Each row is a point. Each table stands for the endless flat space through its points: a line for two points, a plane for three, and so on. Write the one point that lies in both, or say that there is none.
In the rows, zero is written as 128.

First (2 x 4):
[[101 140 147 116]
 [ 93 132 143 122]]
Second (2 x 4):
[[106 133 166 124]
 [103 139 161 121]]
They share: no point

First:
[[135 105  93 151 119 106 170 116 123]
 [125  97  91 149 137  94 154 112 119]]
Second:
[[140 123  74 117 111 145 159 101  93]
 [135 137 110  87  86 122 156  93  82]
 [126  70 110 183 124  33 169 114 100]
 [129 109 106 133  86  84 182  91  60]
 [113  77  84 170 145  98 168  94 142]]
They share: no point

First:
[[105 143 144 126 124  80 106 147 110 133 139 174]
 [ 94 167 132  94 135 102 106 182  94  98 175 151]
 [125 110 125 114 104 120 101 126 159 108 168 155]
 [127 112 139 118 112 111  91 131 146 118 176 146]
 [119 126 135  98 126 129  95 158 138 104 186 137]]
Second, 3 rows:
[[119 138  98  71 135  91 114 177 103 126 156 162]
 [ 98 139 160 142 107 112 102 134 140 100 163 161]
 [ 99 133 138 116 100  86 124 167 118 106 171 167]]
They share: [108 139 132 110 121 104 106 152 124 112 159 161]

First (6 x 18):
[[149 166 160 117 174  91 121  76 183 101 169  97  87 153 128 165 165  98]
 [175 130 124 115 183  82 144  93 169 133 164 178 118 123  82 165 133 149]
 [142 124 140 107 187  79 146  86 156  86 154 123 122 138 116 186 193 132]
 [121 111 133 125 165  77 153 110 114  93 159 149 138 144 144 177 190 177]
 [118  93 115 135 157  56 165  93 125  80 187 156 122 115 128 184 186 164]
 [130 171 173 106 183 108 111 120 115 127 119 127 130 192 167 146 171 185]]
Second (2 x 18):
[[156 142 126 129 175  70 123  92 133 141 165 118  98 161 114 158 159 137]
 [151 144 134 128 171  78 126  96 137 132 164 123 104 160 123 159 160 140]]
They share: [141 148 150 126 163  94 132 104 145 114 162 133 116 158 141 161 162 146]

First, 4 rows:
[[118 168 130 137 128 161 155 146  81 104 148  82  81 123 117 140  88 115
  117 121 153  79 120  90]
 [143 105 164 179 189 132 126 161 111 103 150 109 102 140 155 167 145 166
  102  89 109 111 101 100]
 [156  87 156 184 181 111 131 137 128  91 163  96 116 142 176 169 133 157
  104  96 121 104  96  96]
 [145 105 154 175 173 124 135 143 116  96 156  96 107 138 160 163 127 151
  107 100 125 100 101  94]]
Second (2 x 24):
[[117 147 129 135 163 125 159 158 112 113 144  80  91 109 168 144 145 160
   94 102 114 104 101  76]
 [145 127 149 167 159 149 131 150  96  97 160 100  95 141 136 160 109 136
  110 102 134  96 113 108]]
They share: [138 132 144 159 160 143 138 152 100 101 156  95  94 133 144 156 118 142
 106 102 129  98 110 100]

First (5 x 24):
[[103 169 109 117 173  79 148 142 110  63 160 139 113 139 129 111 147  77
  128 129 166  79 142 132]
 [ 94 163 113 150 198  97 155 119 116  84 166 103 103 145  90 134 186  66
  129 148 143  84 148 134]
 [106 140 124 131 138  50 172 124  89  81 135 162 137 154 151 124 141  63
  117  99 143  57 176 124]
 [134 125 118 135  98  96 129 166  99 106  91 203 103 183 127 113 104 126
  135 109 122  99 176 127]
 [113 161 113 105 141  63 148 152 102  61 142 173 123 147 157 103 119  85
  124 107 168  71 152 126]]
Second, 2 rows:
[[102 133  96 153 150  98 151 150 125  76 119 141  99 167 105 131 128 116
  121 113 146  77 168 119]
 [123 151 123 129 141  95 133 147  98 100 131 168 105 161 117 113 143  92
  139 134 131 101 156 137]]
They share: [116 145 114 137 144  96 139 148 107  92 127 159 103 163 113 119 138 100
 133 127 136  93 160 131]

First, 3 rows:
[[128  89 165 119  79 192 141 101 158 129  78 116 160 137 169 136 113 127
  100 127 157 110 110 121]
 [ 76 133 121 149 129 150 123 133 104 169 142 126 106 181 157 156 133 107
  122  93 145  82 118 149]
 [ 77 131 117 140 127 141 120 128 101 165 147 125  97 176 151 148 131 112
  130 100 145  89 116 151]]
Second:
[[128 107 159 102 122 160 157 113 126 156 130 124  93 121 177 120  92 131
  171 144 176  60 123 112]
 [ 78 110 168 146 107 141 117  75 103 105 130 115 150 171 126 103 114 131
  103 111 127 103 140 175]
 [128  99 119  90  94 166 139 125 136 162 102 126  89 129 173 140 118 123
  147 128 170 112  93 114]
 [120  97 145 102 100 163 142 105 121 141 102 127 105 135 165 118 109 125
  141 120 161 100 114 131]]
They share: [104 107 135 116 100 153 126 107 125 141 120 119 115 149 151 130 119 127
 127 124 151 110 110 139]
